Rows are points. Each copy is the shape, with its points in the same order, turned, moved and blurred by noise. Is it also mirrored, or only turned?

Shape (9 x 3):
54, 45, -23
-1, 40, -2
-54, 47, -22
23, -25, 95
-47, -3, -1
35, -10, -38
6, -4, 2
-38, 10, -13
-71, -7, 28
Copy 1 (9 x 3):
10, -40, -73
24, 7, -35
3, 61, -26
70, -59, 54
-1, 34, 18
-36, -39, -26
-2, -16, 0
-9, 36, 0
22, 49, 50
Copy 1 is: only turned
Copy 2 (9 x 3):
59, -40, 9
36, 12, 6
28, 59, -27
-50, -13, 88
-20, 40, -12
8, -41, -13
-6, -9, 6
-2, 34, -18
-41, 69, 5
Copy 2 is: only turned
Copy 3 (9 x 3):
41, 53, 7
-6, 40, -14
-60, 54, -12
15, -68, -72
-51, 3, 4
21, 18, 47
3, 6, 1
-50, 17, 16
-80, -11, -23
Copy 3 is: mirrored
Copy 4 (9 x 3):
9, 81, -43
-29, 34, -22
-53, -9, -47
-11, 35, 93
-23, -27, -6
42, 28, -28
6, 18, 4
-22, -13, -20
-49, -43, 18
Copy 4 is: only turned

Shape (11 x 6):
21, -7, -34, -26, -28, 17
16, -13, 20, -8, -7, -4
-43, 35, -61, 47, -4, 50
-36, -4, 8, 15, 66, -5
13, -3, 15, 87, -3, 18
-31, -18, -35, -17, -31, 59
-20, -11, 2, -31, 4, 2
-26, 87, 14, -24, -34, 9
-6, -11, 32, -21, 84, 0
-17, -5, -29, 6, -16, -8
-21, 71, 32, 17, 1, 14
Copy 1 (11 x 6):
-12, 1, -33, 26, -18, -30
-19, -25, 8, -4, 18, -20
-30, 95, -11, -4, -31, 36
-47, -8, -2, -20, 28, 69
-38, 56, 55, -4, 48, -3
-58, 26, -22, 10, -56, -12
-36, -24, -20, -16, -10, 10
39, 16, -1, -64, -48, 8
-34, -54, 16, 9, 14, 71
-28, 24, -31, -11, 6, -6
18, 22, 31, -57, -15, 31
Copy 1 is: only turned
Copy 2 (11 x 6):
15, 36, -7, -9, -29, -13
1, 24, 28, 14, -1, 15
-58, 20, -87, -2, -12, 5
-52, -48, 12, 14, 31, 10
-53, 49, -17, 65, 33, 21
-40, 35, -12, -35, -57, -2
-9, -8, 17, -9, -20, 16
17, 14, -43, -44, 25, 71
-38, -48, 46, -5, 47, -11
-6, 8, -18, 17, -33, 13
-19, 12, -30, -14, 53, 66
Copy 2 is: mirrored
Copy 3 (11 x 6):
-47, -18, -9, -6, -18, 9
-7, 7, 10, 4, 19, -3
-71, 14, 51, -44, -66, -61
12, -2, 78, -49, 20, -34
-37, 38, 71, 42, -1, -58
-82, 13, -1, -48, -8, -11
-10, -2, 4, -40, 17, -5
21, 49, -30, -37, -59, -31
32, 1, 72, -50, 39, 16
-31, -17, 9, -16, -6, -39
22, 60, 24, -23, -40, -40
Copy 3 is: mirrored
Copy 4 (11 x 6):
0, -18, -25, 34, 22, 27
9, 9, -2, -11, 1, 6
-84, 37, -61, 55, -14, 25
-27, 66, 33, 24, -27, -18
-75, 32, -24, -48, 3, 0
-23, 15, -24, 47, 3, 78
15, 21, 7, 30, -21, 20
27, 35, -94, 23, -52, 4
13, 79, 47, 17, -2, -22
-29, -7, -13, 26, -23, 20
-2, 65, -65, -4, -43, -10
Copy 4 is: mirrored

Shape (14 x 9):
-5, -48, 1, 36, -33, -3, -33, 61, -31
-22, 33, -9, -26, 30, 40, -10, -18, 64
-27, 49, -25, -39, 32, 4, 15, -36, 69
-35, -13, 46, 1, -17, 27, 4, 35, -26
0, -38, 62, 20, -43, 27, -44, 2, -3
1, 41, -30, -33, -28, 30, 21, -1, 71
-21, 19, -57, -3, 23, 27, 1, -57, 45
0, -8, 40, -6, -17, -11, 2, 5, -36
4, -8, 40, 52, -48, -33, -19, 22, -11
28, 29, -20, -31, 26, 39, 8, -17, 31
13, -50, 21, 28, 7, -7, 21, 20, 38
-3, 7, 39, 24, 9, -3, -45, 44, 1
24, 55, -24, 9, 22, 45, 24, -26, 46
35, -47, 24, -2, -29, -30, -40, 31, -10
Copy 1 (14 x 9):
6, -30, -4, 26, -89, 51, -14, -10, -11
-13, 64, 12, -62, 16, 17, 34, 15, 19
-18, 67, 7, -85, 42, 7, 0, 21, 6
21, 18, 41, 33, -40, 26, -19, 11, 3
21, -28, 43, 33, -22, 48, 18, -34, 13
32, 54, -3, -95, 0, -4, 8, -3, 16
-54, 27, 14, -91, 6, -3, 10, 3, 27
19, -16, 28, 24, -7, -2, -26, 2, -22
14, -19, 5, 21, -31, 28, -37, -63, -24
2, 29, -7, -48, 8, -30, 39, 26, 24
8, 0, -38, 11, -6, 32, -24, -11, 40
0, 25, -3, 29, -24, 38, 20, -17, -31
-19, 61, -8, -53, 1, -44, 24, -13, 33
32, -56, -23, 17, -20, 42, 2, -4, -24
Copy 1 is: only turned
Copy 2 (14 x 9):
-5, 26, -56, 16, 7, -22, -69, 2, 57
-42, 48, 12, -5, -42, 8, 9, 3, -78
-26, 26, 16, -32, -28, 23, 23, -21, -94
-11, 42, -5, 27, 23, 6, -26, 37, 28
11, 74, -12, 18, -40, -17, -16, 20, 61
-2, 72, -14, -9, 0, -1, 7, -38, -84
-14, 1, -30, 3, -50, -8, 28, -23, -83
13, 20, 21, 10, 0, 17, -23, -4, 38
-10, 39, -31, -23, 4, -10, -14, -19, 74
-20, 34, 26, 27, -31, -10, 0, -39, -66
-4, 25, 7, -29, 0, -65, -20, 6, 7
-62, 49, -4, 2, -17, -4, -41, 3, 35
-38, 39, 10, 23, -13, -20, 39, -47, -65
18, 35, -4, -9, -27, -19, -71, -28, 55
Copy 2 is: mirrored
Copy 3 (14 x 9):
5, 21, 39, -28, -46, 1, 11, 60, -12
6, 8, -53, 31, 68, 5, 39, -22, -37
-25, -15, -64, 53, 56, -20, 38, -44, -43
7, 46, -20, -11, -22, 24, -6, 9, 18
55, 30, 50, -2, -2, 16, -8, 1, 3
13, -25, -63, -6, 39, -19, 69, -41, -28
7, -51, -55, 27, 43, -21, 0, -14, -75
-3, 17, 15, 10, -20, -6, -22, 1, 27
31, 19, 35, 17, -62, -27, 14, 11, -4
4, -38, -45, 14, 61, -22, 20, 0, 7
10, -29, 14, 33, -19, 31, 35, 23, -3
11, 46, 15, 30, 5, -14, 18, 45, 2
33, -41, -82, 29, 53, -23, 33, 7, -10
2, 1, 71, 1, -17, -12, 24, 20, 19
Copy 3 is: mirrored
